Rows are points. Each copy is the shape, with its points in the same order, stretched, turned, moved and blurred by noise. Say if it was mirrored as well.

Shape, 8 rows:
[[-24   3 -19]
 [-18  -2 -24]
 [ -3  15  -7]
 [ 14  15  -2]
 [ 11 -37  26]
 [  7  17 -15]
 [  0   9 -15]
 [  9 -22 -13]]
Copy 1 (8 x 3):
[[-21   4 -17]
 [-23  13 -11]
 [  5   8  -5]
 [ 16  17   9]
 [-14  -7  60]
 [  7  24  -4]
 [ -1  18  -3]
 [-18  24  26]]
Copy 1 is: mirrored
Copy 2, 8 rows:
[[-34  -6 -13]
 [-28 -12 -19]
 [-12  14  -7]
 [  8  14  -8]
 [ 21 -33  22]
 [ -2  10 -19]
 [ -6   5 -20]
 [  8 -28 -11]]
Copy 2 is: only turned
Copy 3, 8 rows:
[[-20 -22  -5]
 [ -8 -25  -8]
 [ -1 -19  18]
 [ 11 -17  23]
 [ 25  37   3]
 [  6 -30  15]
 [  3 -26   6]
 [ 22  -5  -9]]
Copy 3 is: mirrored

Shape (11 x 6):
[[  4  -2  10 -19 -46  43]
 [  8  10  -9  25 -22  -9]
 [  4 -24  10   1  15  17]
 [ -9 -20   8  -6   0   4]
 [  7  -6   0 -13  -2  13]
 [ 20  33   1  18 -22 -18]
 [ -8  15 -10 -17  17  -4]
 [ 10   1 -19  -4   0  -7]
 [ -4 -13  -3  -6   6   6]
 [  1  17  -6  25 -16 -14]
 [  3 -12   0 -12  11 -21]]
Copy 1, 11 rows:
[[  3 -16  38  12 -17  43]
 [ -3   7 -18  19 -13   2]
 [ -2 -11  13 -35  -5  -5]
 [ -7 -16  12 -14   4  -5]
 [  6 -10  13 -12   6  15]
 [ 11  26 -12  32  -3  -6]
 [ -5   5  -6  -8  36  11]
 [  4  -3 -17  -2  12  11]
 [ -5 -10   3 -19   8   5]
 [ -6  16 -21  20  -5  -5]
 [  7 -12  -6 -10  25 -17]]
Copy 1 is: mirrored
Copy 2, 11 rows:
[[  5  27   4  -3 -31  48]
 [ -8 -11  -6 -28 -19  -6]
 [ 10 -16 -13  17  12  21]
 [ -5  -7  -8  25  -3  11]
 [ 11   5 -12   9  -2  12]
 [  7   0  13 -36 -16 -17]
 [  0  19 -11  10  15 -12]
 [  9   3 -21  -2  -6 -13]
 [  0  -3 -15  15   2   8]
 [-12  -9   1 -25 -13 -12]
 [  8  -8 -12  26   0 -19]]
Copy 2 is: mirrored
Copy 3 (11 x 6):
[[ 19   5 -12  -5 -53  32]
 [ 20   7  -9  18 -12 -22]
 [  4 -22   4   0   9  21]
 [ -4 -21  -2  -7  -8  12]
 [ 14  -7  -4 -15  -6  10]
 [ 30  29   8   8 -13 -30]
 [  2   9 -14 -26  12  -5]
 [ 25  -5 -15 -13   4 -13]
 [  4 -16  -9  -8   1   7]
 [ 14  12  -7  17  -5 -24]
 [  1 -18   5 -21   5 -17]]
Copy 3 is: only turned
Copy 4, 11 rows:
[[-23  -2  21 -32 -28  60]
 [-23   9 -12 -25  14   7]
 [ -3 -14  16  22  -2  18]
 [-10 -11   6   6 -16   4]
 [  3  -1   6  -2 -10  20]
 [ -9  27  -3 -33  20   1]
 [ 12  21 -15  10 -17   2]
 [ 12   5 -18  -9   2  10]
 [ -3  -6  -1   7 -10  12]
 [-19  17 -12 -18  14   0]
 [ 12  -6  -5   3  -9 -14]]
Copy 4 is: mirrored

Shape (12 x 9):
[[  8  26 -17   5  45  31   1 -31  11]
 [  6 -37  48 -36  10  -6  27  15 -37]
 [ 12  -9  -5  39 -27 -16 -25  -2  -5]
 [-17 -18 -10  15  24  -7  19  11 -16]
 [  8  38  -2  12  40  27 -18  -6  52]
 [ -8 -12 -13 -11  -7 -26  -1  -2   5]
 [-13   2  -7   4 -17  25 -24   9   5]
 [-30   5  59 -28  33   0  23   2 -26]
 [-12  20   0  15  30  33  -2 -45  42]
 [ -1 -26  -7  26  -9  -3  14   9  12]
 [ 10  24 -17  21 -38  17  -4  -2  23]
 [-15 -15  26 -19  45  20   1 -14   2]]
Copy 1:
[[  4  14 -13  20  52  34   1 -35  24]
 [ 42 -47   0 -41  15   8  33  12 -46]
 [ -8  -1   4  31 -31  -3 -22 -11 -17]
 [-16 -16 -42  -6   9   8  10 -10 -22]
 [ 28   8 -17  26  26  39 -24 -16  56]
 [ -2   2  -6 -17  -2 -22  -7  -4  -2]
 [-17 -11  15   8   2  22 -25  14   8]
 [ 44 -16 -22 -54  27  42  13  -2 -37]
 [  0   9  -4   5  23  45 -12 -54  45]
 [-15 -24 -18   7 -24   3   7 -11   1]
 [-17  13  20  26 -22  16  -2   9  30]
 [ 24 -27 -14 -26  41  31  -2 -27   0]]
Copy 1 is: mirrored
Copy 2, 12 rows:
[[ 21   5 -37 -11  42   8 -33 -48   2]
 [ 16 -21  17 -51   2 -23  34  13 -51]
 [-10   7  22  37  -1  44  -2 -15  -5]
 [ 19 -16  -9  15  24   4  -7  16 -37]
 [ 42  35 -17   3  22   1 -45 -32  34]
 [-21  -6  -6   6  -4  -8  -5   4   2]
 [  1  16  -8  -6 -22  32 -36  -3   0]
 [ 37  31  -8 -47   3 -36  23   2 -55]
 [ 34  17 -36  11   7  -6 -37 -60   8]
 [ 22 -16   0  29  -6  24  -5   3  -8]
 [ -3  13 -21  11 -15  48  -5  -9  30]
 [ 42  -6  -8 -31   4 -29 -27 -25 -38]]
Copy 2 is: mirrored
